Each point is reached from the start by the listed moves, each made once or not at all, plus a little noise. Say if it took an odd or an even number of moves. Then give how often each move was made.

Moves:
(1): [16 18 23 -9 31]
(2): [-25  61 -10 -25 -18]
(3): [-38 -26  21 -42   1]
Start: [-35  33 -27 -13   2]
Points:
[-61  95 -32 -42 -19] => odd (0, 1, 0)
[-21  48   0 -25  34] => odd (1, 0, 0)
[-71   7 -10 -55   1] => odd (0, 0, 1)
[-83  88   7 -91  16] => odd (1, 1, 1)

Moves:
(1): [ 50 -42  20 -63  -4 -16  -1]
(2): [ 20  27 -10  -1 -13  -2  21]
(3): [-26  17  28   0  -8 -15   4]
(4): [ 63  37  -6 -27  -4  33 -37]
(5): [  9 -19   1   9  38 -14   4]
(6): [ -9 -33   7  11  54  37  39]
Start: [  1  -1  -6  -7  22 -31 -10]
Points:
[ 64  37 -12 -34  16   2 -48] => odd (0, 0, 0, 1, 0, 0)
[ 88  12  37 -95   7 -28 -45] => odd (1, 0, 1, 1, 0, 0)
[ 55   4  -5 -23  74  38  -8] => even (0, 0, 0, 1, 0, 1)
[ 52 -43  15 -68  18 -48 -11] => odd (1, 0, 0, 0, 0, 0)
[  4  22  14   0  41 -60  20] => odd (0, 1, 1, 0, 1, 0)

Moves:
(1): [  8   6  25 -16 -10 -15  -2 -25 -17   5 -10  13  25  -5]
(2): [ -4  21 -15  -4 -12  -1  10  22  -8 -13 -15   9  -8  -7]
(3): [ -5   8  16   4 -12  15  11  16 -28   9  20   9 -32  16]
(4): [ 18 -15   2 -11  -3   5 -10   1 -12  -1   4   2   1  -8]
(5): [ -6   0   1  11  58  -1  31  10  12  31 -12 -23  16   4]
(6): [ -8  -4 -12 -17  14  11 -15  12  -5  19   5 -15  -3  -3]
(7): [-10   6  28  14   6  13   1  12  16 -23 -33  29  37 -26]
(8): [ -6  -2  11  -4  -7 -13  -1  24  -5 -14  -6  -5 -11  -8]
(9): [-10 -26  -1  21  14  -8  14   9  25  28  12  11 -12 -19]
(10): [ -2  -3   0  -4 -14  -9   0   2 -33   0   8   3   7  -3]
(11): [ 13   3  -3 -17  13  -5  -6  -9 -18  19  33  -5  13  -5]
Start: [-17   0  28 -12  30  -4  -2  18  13  12   6 -12  -4 -18]
Points:
[-27 -30  73  11  23  11  14  59 -19  25  18  42  -1 -58] => odd (0, 0, 1, 1, 0, 0, 1, 0, 1, 1, 0)
[-32  21  24 -10  70 -17  38  75  14  15 -27 -32  -7 -27] => odd (0, 1, 0, 0, 1, 0, 0, 1, 0, 0, 0)
[-50 -36  27  -4  95 -24  28  76   9  75  13 -41  -8 -47] => odd (0, 0, 0, 0, 1, 1, 0, 1, 1, 1, 0)
[-28 -10  80  -4  77 -25  42  74  24  23 -56  24  45 -86] => odd (1, 1, 0, 1, 1, 0, 1, 1, 1, 0, 0)
[-15   5  64 -33  14 -31  -4  17  -9   2 -10  -5   9 -30] => even (1, 0, 0, 0, 0, 0, 0, 1, 0, 0, 0)
[-19  -1  50 -59  85 -36   6  34 -52  71  23 -45  42 -38] => even (1, 0, 0, 0, 1, 1, 0, 1, 0, 1, 1)

Moves:
(1): [ -2 -27 -12  13  -8 -13  -6   3  17  13  -7   5  -5   6  10   7   2   3]
(2): [ -1  -5 -15  22   8 -11   9   1 -14  -6  10   5   1  27 -14   0 -12 -18]
(3): [ -5  16   3 -10   6  13  18 -32  14  -3   8 -19  -5  20   1   0  20  -5]
(4): [  1  17   0  27   4 -19   5 -17   9  -6   7  25 -10  -7 -10 -25   5 -17]
(5): [  3   0 -25  -2  -6   3  27   3   3   1 -12  -6   1   3   6   2   2 -21]
(6): [  3   8  -4   0   2   5  10 -10  -9   3   3  -2  -4  -6  -2 -12 -22   7]
(7): [ 16   3 -15   0   2   4   3  -3   2  -3   5   8   4  30   0   2   6  -1]
(8): [-16  -1  -9   4  24   7   0   6   7   6 -17   5  23  -8   5   1 -19  11]
(9): [ -3 -19   9 -14  12  -9  11   3   1  10  -3   9 -10  -7   2   2   8   9]
(10): [-2  6 12  6 -8 -7 15 12  7 -4  0  8  2  8  3 24 -8  0]
(11): [ -5  15  -3   6  12   3 -10   2  -1  10   9 -14 -19  16   8 -17   5 -18]
(12): [  4 -16  20  17   6   5   6  -6 -14   2   8  20   8 -13   6 -18  -3  -5]
(13): [-21 -21  -6 -18  -6   8   8  -3  14  13   2  17   0  -6   3 -20   0  -4]
(14): [  3   5   4  -1  -7 -21   5 -13  -7   0 -18   8  -9  22   0   4   6 -21]
(15): [ 21   7  14  14  -6  -8   2  -1  18 -23 -17   2 -15  35 -18  -4  -4  -8]
(16): [ 20   5   2   0  -6   7 -11   5   6  11  10  -9  14  -4 -16  11  -4   0]
(17): [  8  -2   0 -22   8   2  -6 -10   5  -7  10 -16 -11   7   5   1   1  -9]
(18): [-16  -2 -15 -15  11  30  -2  -3   3   7  10  10 -10  -2 -16  23 -21   1]
Start: [  3  -8  24 -13  13  10  -4  -6  -2 -34 -16 -12  14 -20   4  19  14 -23]
Points:
[ 12  -1 -29 -52  40  23  35 -52  26   5   6  16 -40  25 -15 -11   1 -95] => odd (0, 0, 0, 1, 1, 1, 1, 0, 1, 0, 1, 0, 1, 1, 0, 1, 1, 1)
[  6 -59  45 -33  -3 -37  24 -15  54 -32 -50  20 -34  47   9  31  19 -53] => odd (1, 0, 0, 0, 0, 0, 0, 0, 1, 1, 0, 0, 1, 1, 1, 0, 1, 0)
[-10  -9  -2 -12  56 -23  45  -2   1 -24 -40 -13  -8  48  18  35  -2 -89] => even (0, 1, 0, 0, 1, 0, 0, 1, 1, 1, 1, 0, 0, 1, 0, 0, 1, 0)
[ 15 -16  21  12  17  -7  10 -21  74 -25 -28  24   9   5 -17   1 -35 -38] => odd (1, 0, 0, 1, 0, 1, 0, 1, 0, 1, 0, 0, 1, 0, 1, 1, 1, 0)
[  7   0  13 -13  12  17  23 -62  35 -35 -39  -9 -33  54 -21  36  -5 -46] => even (1, 0, 1, 0, 0, 1, 0, 0, 0, 0, 0, 0, 0, 1, 1, 0, 0, 1)
